Each row is a point. The last column is the point's height on a tilted bowl or saddle (a function of degree 2), plus a little noise. Along how many of its main directions does it bend up, bend down or stay straight?

Points (12 x 3):
[[-0.24  0.00  0.40]
 [ 0.03  0.36  0.10]
 [-0.02  0.39  0.18]
 [-0.34  0.66  0.43]
 [-0.38  0.11  0.42]
 [ 0.09  0.03  0.22]
 [-0.56  0.13  0.31]
 [-0.30  0.44  0.44]
 [ 0.17  0.08  0.10]
 [-0.46 -0.33 -0.01]
 [-0.24  0.08  0.41]
 [ 0.14  0.20  0.06]]
Directions: 0 up, 1 down, 1 straight

Points:
[[-0.57  0.35 -0.51 -0.43]
 [-0.05 -0.29 -0.34  0.17]
 [ 0.25  0.37 -0.12  0.46]
 [ 0.01 -0.30 -0.10  0.33]
 [-0.11 -0.36 -0.29  0.16]
 [-0.11  0.29  0.11  0.28]
 [-0.37  0.16 -0.18  0.16]
 [-0.02 -0.26 -0.20  0.31]
 [ 0.33 -0.19  0.16  0.20]
 [-0.02  0.37 -0.26  0.41]
 [-0.17  0.50 -0.28  0.25]
 [ 0.50 -0.38  0.12 -0.13]
 [ 0.15  0.22 -0.01  0.43]
 [-0.26  0.03  0.85 -0.50]
 [ 0.54 -0.05  0.09  0.06]
 [-0.34  0.22 -0.14  0.19]
 [-0.40  0.20  0.21  0.04]]
Directions: 0 up, 2 down, 1 straight

Points (23 x 5):
[[ 0.01  0.11  0.34  0.13 -0.15]
 [ 0.18 -0.55 -0.23 -0.40  0.51]
 [-0.48  0.60  0.01 -0.20  0.27]
 [-0.06 -0.31 -0.93  0.20  0.69]
 [ 0.10  0.15  0.05  0.51  0.02]
 [-0.13  0.31  0.12  0.17 -0.09]
 [-0.28  0.39 -0.20 -0.03  0.10]
 [ 0.03  0.22  0.19 -0.06 -0.10]
 [-0.33  0.07 -0.07  0.10  0.11]
 [-0.50 -0.21 -0.06  0.00  0.29]
 [ 0.64 -0.25  0.13  0.26  0.58]
 [ 0.12 -0.19 -0.11 -0.08  0.13]
 [-0.61 -0.36  0.10 -0.16  0.50]
 [-0.13 -0.06  0.43  0.02 -0.04]
 [-0.08  0.03 -0.10  0.31  0.05]
 [ 0.18 -0.14 -0.41 -0.33  0.30]
 [ 0.18  0.40 -0.09  0.54  0.17]
 [-0.33 -0.37 -0.27  0.23  0.22]
 [-0.19  0.27 -0.65 -0.33  0.22]
 [ 0.03 -0.03 -0.10 -0.36  0.15]
 [-0.12 -0.21 -0.05 -0.20  0.11]
 [-0.49  0.14  0.44 -0.34  0.48]
 [ 0.16  0.75 -0.07  0.04 -0.10]]
Directions: 2 up, 0 down, 2 straight

Points, 24 rows:
[[ 0.31 -0.36  0.48  0.27  0.21]
 [ 0.46 -0.54 -0.56  0.19 -0.60]
 [-0.10 -0.15 -0.35  0.08  0.27]
 [ 0.32 -0.05  0.31 -0.01  0.29]
 [-0.29 -0.14  0.18 -0.28 -0.09]
 [-0.03  0.02  0.03 -0.25  0.15]
 [-0.32 -0.37 -0.21  0.11  0.08]
 [-0.07 -0.33  0.35 -0.07 -0.19]
 [ 0.09 -0.10 -0.61  0.02  0.16]
 [-0.08  0.55  0.05 -0.02 -0.12]
 [ 0.11 -0.49  0.15  0.13 -0.08]
 [ 0.42  0.02  0.10 -0.42 -0.13]
 [ 0.07  0.20 -0.21 -0.03  0.26]
 [-0.22  0.05 -0.27  0.10  0.31]
 [ 0.20  0.03  0.18  0.47  0.32]
 [-0.02 -0.42  0.33 -0.09 -0.26]
 [ 0.46  0.06  0.50  0.16  0.53]
 [ 0.61  0.54 -0.11  0.13 -0.12]
 [ 0.18  0.20 -0.42 -0.14  0.14]
 [ 0.34  0.21 -0.34  0.76 -0.30]
 [-0.23 -0.15 -0.35 -0.23  0.42]
 [ 0.10  0.53  0.08  0.09 -0.04]
 [-0.33  0.36  0.59 -0.01 -0.65]
 [-0.06  0.47  0.14 -0.46 -0.35]]
Directions: 1 up, 3 down, 0 straight

Points, 40 rows:
[[-0.29 -0.05 -0.05  0.15  0.10 -0.01 -0.09]
 [-0.41  0.06 -0.15  0.18  0.43  0.59 -0.25]
 [ 0.28  0.35 -0.44 -0.37  0.04  0.33 -0.04]
 [-0.12  0.34 -0.01 -0.37 -0.27 -0.47 -0.32]
 [ 0.25 -0.01  0.16  0.06  0.27 -0.40 -0.27]
 [ 0.02 -0.36 -0.39  0.38  0.35  0.36 -0.09]
 [-0.04 -0.29 -0.10 -0.37 -0.22  0.24 -0.15]
 [-0.10 -0.15  0.61 -0.33 -0.05 -0.16 -0.31]
 [-0.41 -0.01  0.51 -0.19  0.16  0.48  0.07]
 [-0.36  0.20  0.30  0.33 -0.19  0.01 -0.28]
 [ 0.25  0.36  0.24 -0.07  0.29  0.36  0.24]
 [ 0.10 -0.09 -0.07  0.28 -0.13 -0.30 -0.18]
 [ 0.10  0.16 -0.10 -0.41  0.22  0.19  0.04]
 [ 0.56 -0.62 -0.49 -0.16  0.09  0.32 -0.16]
 [ 0.33 -0.08  0.15  0.45 -0.10 -0.09 -0.25]
 [-0.63  0.00 -0.26 -0.40  0.21 -0.03 -0.35]
 [-0.33  0.20  0.18  0.60 -0.70 -0.28 -1.00]
 [-0.19  0.01  0.47 -0.19  0.02 -0.10 -0.13]
 [-0.12  0.12  0.32 -0.35  0.23 -0.29 -0.23]
 [-0.14  0.13  0.15  0.20 -0.02  0.03 -0.03]
 [ 0.76 -0.09  0.23  0.18 -0.11  0.02 -0.40]
 [ 0.46 -0.12  0.38 -0.49  0.34 -0.33 -0.71]
 [ 0.44 -0.20 -0.61  0.12  0.59 -0.12  0.00]
 [-0.03  0.66 -0.13 -0.72 -0.34  0.56 -0.18]
 [-0.25  0.38  0.08  0.19  0.15 -0.38 -0.24]
 [ 0.00 -0.82  0.55  0.39  0.29 -0.06 -0.51]
 [-0.03  0.07  0.27 -0.12  0.20 -0.19 -0.10]
 [-0.13  0.25  0.22 -0.02 -0.38  0.15 -0.02]
 [-0.23  0.15 -0.51 -0.20  0.06  0.10 -0.19]
 [-0.31  0.07 -0.23  0.18 -0.06 -0.05 -0.20]
 [ 0.10  0.03 -0.03  0.09  0.03  0.59 -0.01]
 [-0.09 -0.34 -0.43 -0.14 -0.44  0.25 -0.44]
 [-0.24 -0.28  0.09 -0.10 -0.47 -0.45 -0.55]
 [-0.15  0.57 -0.01 -0.31  0.30 -0.06  0.02]
 [ 0.16  0.30  0.08 -0.35  0.15  0.26  0.15]
 [ 0.00 -0.13 -0.03  0.15 -0.42 -0.08 -0.29]
 [-0.29  0.71  0.34  0.02  0.05 -0.10  0.15]
 [-0.23 -0.37 -0.14 -0.11  0.55 -0.44 -0.12]
 [ 0.28  0.31 -0.07  0.16  0.34  0.18  0.16]
 [-0.14 -0.30 -0.24  0.37  0.38 -0.16 -0.08]]
Directions: 1 up, 4 down, 1 straight
